Each wall is flat, endless, passes through zero and stands at right angles to its row. A trip goes straight from one point to another. Which walls does it cross, in order?

Walls:
(1): [-0.59,  1.11]
(2): [0.50, 3.74]
(3): [-2.06, -1.36]
(4): [-0.07, -1.50]
(5): [ 2.15, -0.04]
(6): [ 1.83, -0.23]
(7): [-1.18,  2.79]
(8): [-2.09,  4.54]
(9): [0.80, 1.38]
Trips:
[ 0.05, -1.47] to [ 1.47, -0.37] => 3, 9
[-1.57, -1.66] to [-1.48, -1.36] => none
[ 3.32, -1.56] to [2.84, 1.93] => 2, 4, 7, 8, 1
[-2.80,  2.42] to [1.55, 1.63] => 3, 5, 6

Walls:
(1): [ 0.20,  0.73, -2.91,  0.87, -0.98,  0.58, -2.25,  2.66]
(2): [-3.91, -1.08, -0.31, -0.25, -0.23, -1.64,  1.09, -0.54]
(3): [-3.27, -1.15,  0.50, -2.04,  0.70, -0.63,  0.08, -0.56]
(4): [ 0.96,  1.67,  2.02, -0.26, -0.80,  1.04,  1.16,  1.54]
(5): [-0.45, -3.44, -0.93, -0.86, -1.03,  1.07,  2.43, -0.73]
(6): [-1.65,  0.95,  1.46, -0.18, -0.54,  0.51, -4.84,  1.42]
(7): [-1.08, -4.22, -1.09,  3.79,  0.35, -0.31,  0.24,  0.85]
(8): [-0.61,  0.87,  0.79,  2.00,  4.52, -1.23, -3.54, -3.55]
(9): [ 1.83, -3.28,  2.68,  2.72, -1.01, -5.31, -2.58, -1.58]
(10): [-0.95,  0.31,  1.13, -1.52,  0.65, -0.86, -0.16,  1.39]
(11): [-0.50, -0.27,  1.22, -0.81,  1.01,  1.11,  1.90,  1.37]
Trips:
[ 3.94,  2.32, -2.70, -0.83,  1.20, -1.57, -3.72, -2.59] to [ 2.41, -1.73, -0.86,  1.24, -1.29,  1.51,  1.09, -1.63] => 6, 5, 7, 8, 1
[-0.35, -0.84,  1.07, -1.17,  0.73,  1.12,  0.11, -2.53] to [-0.38, -0.79,  0.90, -1.30, -0.56, -2.21, -0.09,  0.63] => 9, 10, 6, 8
